Every row gives one point. To make a cloud, some directions were put in groups of two or more. Within a group, all points are equally far from the middle, so they leave a hole (a ring in 2 directions, a hollow ball in 3). The other directions are filled evenly. Then the cloud was stretched, turned, moved and blurred a little. How many holes are there, and how many directions does each take, smallest first?

Cloud (22 x 3):
[13 -47 -48]
[19 -46 5]
[3 1 67]
[11 27 -34]
[38 45 3]
[-7 27 64]
[3 -43 -35]
[-28 32 -20]
[62 -38 25]
[-22 -62 -8]
[-11 -29 -4]
[-10 20 32]
[26 37 -38]
[-13 -31 42]
[-37 -5 19]
[-5 -17 22]
[-8 29 11]
[21 -55 41]
[20 -25 7]
[15 -64 34]
[-6 35 58]
[-26 -31 23]
Holes: 0

Cloud (19 x 3):
[-41 56 -3]
[44 10 -14]
[6 62 12]
[-27 8 47]
[9 7 48]
[-51 8 32]
[-4 -40 -30]
[-65 0 -8]
[38 -8 27]
[11 -26 -36]
[-63 17 15]
[-27 -5 45]
[-55 -19 -18]
[7 -9 46]
[6 -23 -40]
[11 12 47]
[-57 30 19]
[3 -47 14]
[29 48 0]
Holes: 1 (3)

Cloud (31 x 4):
[9 -31 -31 54]
[47 -25 -15 -24]
[-11 -16 -46 -53]
[16 47 -32 4]
[-13 -24 -68 -13]
[24 -48 -4 -38]
[14 -50 0 -40]
[-23 -56 8 21]
[6 48 0 -40]
[-31 30 44 -13]
[-3 15 45 35]
[6 -32 -44 -46]
[4 52 -20 -31]
[26 30 23 -26]
[-12 43 -22 -49]
[-12 38 13 -51]
[7 5 -5 62]
[27 -50 13 -26]
[9 46 6 -40]
[-7 -43 -40 41]
[-7 -27 -26 -59]
[20 -45 35 8]
[-35 -34 20 -29]
[-6 -31 -67 -8]
[24 -20 44 14]
[-23 31 41 30]
[22 46 -24 -11]
[45 -20 10 -21]
[-38 11 30 -36]
[-14 -49 16 -30]
[-43 43 -25 26]
Holes: 2 (2, 2)

Cloud (48 x 6):
[-10 -11 -10 -19 68 45]
[-24 17 -69 -10 16 -32]
[-11 -45 -37 -33 -23 -40]
[-32 20 -59 -15 42 -3]
[8 41 -3 -53 -4 -41]
[10 19 -4 -26 22 -33]
[-31 -8 25 -5 42 -18]
[-33 -57 -40 -8 14 31]
[-9 -11 -62 -1 27 -22]
[-10 -30 -48 -39 25 -29]
[11 -15 59 -23 33 46]
[-5 -1 3 -34 14 -63]
[-15 12 -47 -46 29 -43]
[-18 -32 23 -59 34 -3]
[5 -67 -15 -8 22 -74]
[2 -57 -40 -72 29 -2]
[-34 -61 0 -49 26 -9]
[-43 -14 16 -88 49 -32]
[-34 14 21 15 73 -23]
[3 10 -29 -1 41 -46]
[-7 3 11 -26 -18 -55]
[-11 16 -28 0 9 -7]
[-29 -25 5 -10 -17 -31]
[40 -18 -14 -36 -5 7]
[-23 18 -7 -82 -39 -4]
[29 -26 -9 35 67 -15]
[43 15 -3 -21 -27 -42]
[52 -23 -25 4 -21 -21]
[-10 2 -68 -51 7 0]
[-11 12 -41 -33 14 40]
[-32 -1 -39 16 42 8]
[24 22 -47 -1 -13 -4]
[-2 27 -8 -25 30 65]
[-29 -11 -43 11 14 -23]
[27 -57 -9 -38 -12 27]
[-29 36 27 -31 -10 53]
[42 -66 43 -61 -12 1]
[40 29 -31 11 -2 -5]
[7 -27 29 -31 -11 54]
[8 -3 -49 -5 52 -52]
[19 -6 -15 -6 71 1]
[-22 -19 11 -77 -4 -48]
[-12 -27 55 -13 27 -17]
[-44 -15 -22 -15 21 5]
[-24 -6 4 7 -32 -6]
[13 -37 33 -45 -21 24]
[-7 -39 43 -78 2 -29]
[-7 20 -31 -50 3 -48]
Holes: 0

Cloud (53 x 6):
[-8 -5 -3 40 41 -2]
[30 -40 23 9 50 -83]
[-55 -17 32 32 74 -38]
[8 10 -48 -32 14 -33]
[-9 46 58 46 -54 -28]
[5 -30 -48 -23 -68 16]
[10 -2 16 -12 15 2]
[59 17 -2 -12 6 -35]
[-13 -36 -59 -39 -30 27]
[16 22 14 4 -32 0]
[49 -13 5 -4 15 -23]
[15 31 -8 -59 4 20]
[1 51 -19 27 -6 37]
[-52 13 -15 18 -46 -18]
[15 4 61 -11 -47 -64]
[-37 7 21 -32 16 -84]
[-48 12 17 -38 10 -24]
[-5 -10 20 76 -17 -57]
[41 -7 -26 -31 -14 -40]
[51 -32 9 51 -32 49]
[-17 -26 13 3 -40 32]
[-56 -18 -29 4 -24 -4]
[-16 -13 14 35 20 -75]
[-34 13 -54 33 -13 -15]
[46 -1 20 7 -12 -50]
[8 -35 58 13 56 -46]
[4 2 -22 -6 -60 -49]
[32 6 -30 20 -72 19]
[44 -1 8 13 26 16]
[48 -36 42 31 -35 7]
[22 2 -34 -34 -22 -2]
[-21 -21 -31 16 11 -11]
[-13 -57 41 15 -4 21]
[-54 10 -34 -5 46 -9]
[-33 -45 -16 -20 1 -11]
[19 29 59 2 -28 -65]
[-16 -60 1 -55 14 2]
[-46 2 -42 -28 27 3]
[30 -3 10 -14 -10 -67]
[27 -39 -25 -11 50 33]
[-26 -19 -28 -47 -11 27]
[35 12 -2 -67 -34 -58]
[-9 42 -22 -41 4 18]
[49 29 4 7 -18 -36]
[27 -44 -25 -23 18 34]
[-54 -45 4 42 -4 -7]
[12 -17 -3 -17 28 -30]
[18 -4 30 30 8 -51]
[-27 -68 8 -23 -41 8]
[9 7 12 -24 4 20]
[-4 -8 12 -34 4 -61]
[-13 15 -51 28 -9 -16]
[64 0 57 20 -47 -32]
Holes: 0

Cloud (88 x 8):
[-60 12 65 -60 -19 0 -4 -17]
[-1 31 28 -23 -8 43 -31 28]
[-3 70 -5 17 34 -53 22 40]
[7 6 18 56 13 -17 -1 35]
[-28 6 -68 -28 -53 26 -24 11]
[10 47 10 48 -8 -27 31 2]
[27 -11 -23 -26 -35 -33 -24 26]
[-37 -12 -25 -31 -50 24 -40 44]
[10 49 -3 -21 -32 -3 -32 12]
[10 20 -25 -49 -14 33 31 16]
[16 -30 -20 54 -4 -19 -4 47]
[-12 5 -27 -26 29 -68 29 28]
[-12 61 -5 -36 14 -25 -23 75]
[-5 30 -51 -3 36 -17 2 59]
[43 5 -45 -55 -11 16 31 21]
[-37 41 -14 -62 6 20 30 53]
[48 -10 11 -47 15 -32 -14 20]
[49 19 -11 -35 2 10 -5 33]
[-9 25 62 -35 -20 -9 15 36]
[-17 7 10 -15 -28 -34 -3 70]
[-25 43 -38 -56 -38 -28 -9 40]
[44 -29 -33 -8 44 -33 36 14]
[-50 50 -44 53 -29 -17 -39 29]
[-14 0 36 -26 -51 26 -48 -19]
[-28 -36 -3 -54 6 21 -64 41]
[25 15 63 27 -35 33 -37 34]
[37 7 37 -3 15 -44 13 37]
[-29 35 -51 -41 -50 5 16 20]
[70 18 -42 -29 -4 -6 13 31]
[-71 -10 -2 -5 27 2 18 53]
[4 3 31 15 33 -44 -33 53]
[-23 12 60 -18 19 -20 -71 15]
[25 3 -8 -97 13 -8 -8 8]
[-6 1 21 -50 -19 4 -16 28]
[6 30 -18 -60 -24 20 12 -5]
[50 -2 -38 10 2 46 -46 -10]
[-26 19 6 -31 -72 9 -29 3]
[45 -61 -17 -44 22 -5 -7 30]
[35 -41 -7 -34 -31 4 25 20]
[39 -41 11 -63 35 47 -34 25]
[-25 -16 22 20 35 31 18 33]
[-63 39 -26 23 -29 -49 10 19]
[-56 -13 48 -4 -13 17 -53 28]
[19 -10 -22 -63 22 -11 -58 35]
[22 15 4 -1 -26 -5 -15 75]
[-24 59 -36 3 -46 -3 1 6]
[-12 18 29 29 -20 -23 42 23]
[71 53 54 -25 4 -3 1 20]
[-35 15 -3 -26 29 62 -34 -2]
[-64 19 17 46 -25 -9 -54 -20]
[29 7 -37 40 -9 10 8 -22]
[45 -9 -77 19 -20 28 -17 29]
[-59 -2 -17 1 -11 -51 -13 42]
[-61 20 -43 -5 22 -26 5 45]
[71 25 -38 -12 29 2 2 7]
[12 -57 15 -15 -14 37 -35 -1]
[-9 2 59 -10 -7 31 -58 30]
[-1 3 -9 -20 -37 36 -59 4]
[-27 27 54 -55 4 3 -15 53]
[35 37 7 -7 -63 -23 -18 8]
[-60 -10 -51 10 -18 -1 0 4]
[88 1 17 -23 25 7 -34 24]
[-27 -17 -30 2 -12 21 28 -17]
[-14 10 6 51 -24 -32 -43 -16]
[-16 -24 -16 -2 60 26 -5 18]
[29 24 20 11 -45 -50 0 42]
[-43 -1 55 51 -32 27 -21 7]
[33 4 -26 16 -27 60 -46 -20]
[48 31 -51 6 -22 1 15 19]
[-31 61 -20 -1 -30 4 23 11]
[36 -20 4 -13 -59 -7 17 -7]
[29 -30 19 -15 -28 41 -51 -9]
[-8 29 25 -55 -4 -9 -43 24]
[-2 45 3 28 28 2 36 50]
[-38 56 2 0 18 -51 2 1]
[-1 18 -46 -14 -50 9 -36 23]
[-13 41 -21 -7 -23 5 2 83]
[2 52 10 23 -17 27 23 -18]
[33 -26 -15 -74 -16 13 43 41]
[-21 18 -15 -43 30 29 6 -29]
[16 38 37 -57 3 38 30 29]
[3 -46 -30 -11 32 25 42 11]
[4 -32 19 -53 16 26 -46 27]
[-62 1 7 58 -38 -5 -44 10]
[17 -12 1 -45 16 50 -72 -2]
[-3 52 19 -51 -7 -12 -12 39]
[-41 28 -30 -65 -14 32 -4 -21]
[36 30 -68 -50 37 -36 -7 9]
Holes: 1 (2)

Cloud (74 x 8):
[-14 37 -24 17 62 50 13 2]
[1 29 -48 35 67 24 -14 -10]
[12 -34 -35 19 -36 41 14 -50]
[17 -3 32 -1 -33 -10 -33 30]
[10 -45 -7 -41 -54 -44 -28 -3]
[84 -31 32 -24 -4 37 0 9]
[-2 -3 23 -24 10 -8 11 62]
[5 -6 -35 -22 11 68 0 -44]
[-20 6 -51 25 -36 -15 8 23]
[-11 -1 47 47 -2 -20 3 30]
[-86 -51 5 30 15 -14 -2 33]
[-7 -17 -33 21 -66 -32 6 -5]
[-59 11 53 11 56 21 25 11]
[11 -2 -12 29 47 74 -26 1]
[78 23 4 3 -26 66 9 -37]
[2 27 -12 -18 -15 3 -17 64]
[47 -38 -22 -29 36 5 -6 -8]
[-49 25 -17 25 -27 22 2 -33]
[63 -51 -48 -27 -46 4 15 -5]
[-34 -52 -21 31 -37 -25 -21 -13]
[13 -22 -49 -42 25 25 -3 0]
[41 8 -21 43 30 20 30 29]
[-45 -10 10 -15 46 49 22 -15]
[44 -7 -3 -18 -24 38 44 -26]
[-25 52 -23 -5 56 6 0 -12]
[49 -39 24 11 14 69 -24 2]
[20 -15 41 -4 -41 7 23 2]
[29 -12 -30 -42 3 -24 -46 26]
[42 -67 -15 8 -26 40 -1 -16]
[43 37 -62 6 -13 18 -13 -19]
[-33 -27 -11 11 32 -57 -2 -44]
[28 48 -11 21 8 88 -43 -20]
[33 -22 -18 -14 40 -14 7 59]
[85 -12 -17 -38 -19 19 18 13]
[56 -12 6 -3 -56 21 -11 67]
[42 -55 -6 -8 -4 -24 -28 45]
[33 -29 -47 -60 7 26 -11 -8]
[-67 -11 -29 21 -33 10 -19 4]
[49 54 -15 -49 -17 41 -32 16]
[66 13 -57 -15 -10 42 -45 -49]
[11 -65 -18 3 5 29 -19 -12]
[5 -29 -25 9 4 -64 -31 25]
[23 -6 2 12 -25 89 -26 19]
[4 -7 -4 -9 27 -26 0 -47]
[7 16 6 48 75 32 -17 -39]
[-28 -30 45 -15 -15 -37 32 -8]
[-1 5 23 -21 4 -37 21 5]
[-43 -12 -55 11 18 -30 -28 32]
[-24 -25 -36 23 -3 -43 -33 45]
[10 24 38 -20 54 7 -12 21]
[18 -31 1 31 -50 20 -47 19]
[16 -21 6 17 -78 4 -12 -29]
[-23 -58 -5 -3 -21 45 6 9]
[17 29 10 -45 25 13 -7 2]
[5 -24 -58 -54 -11 -6 -30 -41]
[59 -26 38 -27 -39 48 -31 26]
[9 -83 -12 -10 -66 -24 -3 9]
[72 0 -30 -30 -53 -22 -12 20]
[33 -58 9 26 -18 -17 -13 -10]
[-90 33 16 3 49 -7 2 20]
[-36 9 12 68 33 4 -7 -32]
[-9 32 -40 35 -32 25 -5 17]
[-38 -32 27 47 -17 2 -6 28]
[38 13 -77 -3 -48 35 -22 23]
[56 -7 2 -20 -54 -20 -29 -8]
[-11 -54 -3 7 -40 32 -33 -25]
[-14 5 -63 -51 3 -17 1 2]
[4 27 24 19 5 55 -1 -37]
[26 -8 -23 47 -48 47 -35 -18]
[-6 -39 -27 -55 0 -23 13 39]
[-75 -8 49 15 8 -40 23 35]
[-50 13 20 -31 32 -44 5 18]
[-32 36 2 4 -26 34 14 16]
[52 -25 21 -13 26 68 -9 -21]
Holes: 1 (6)
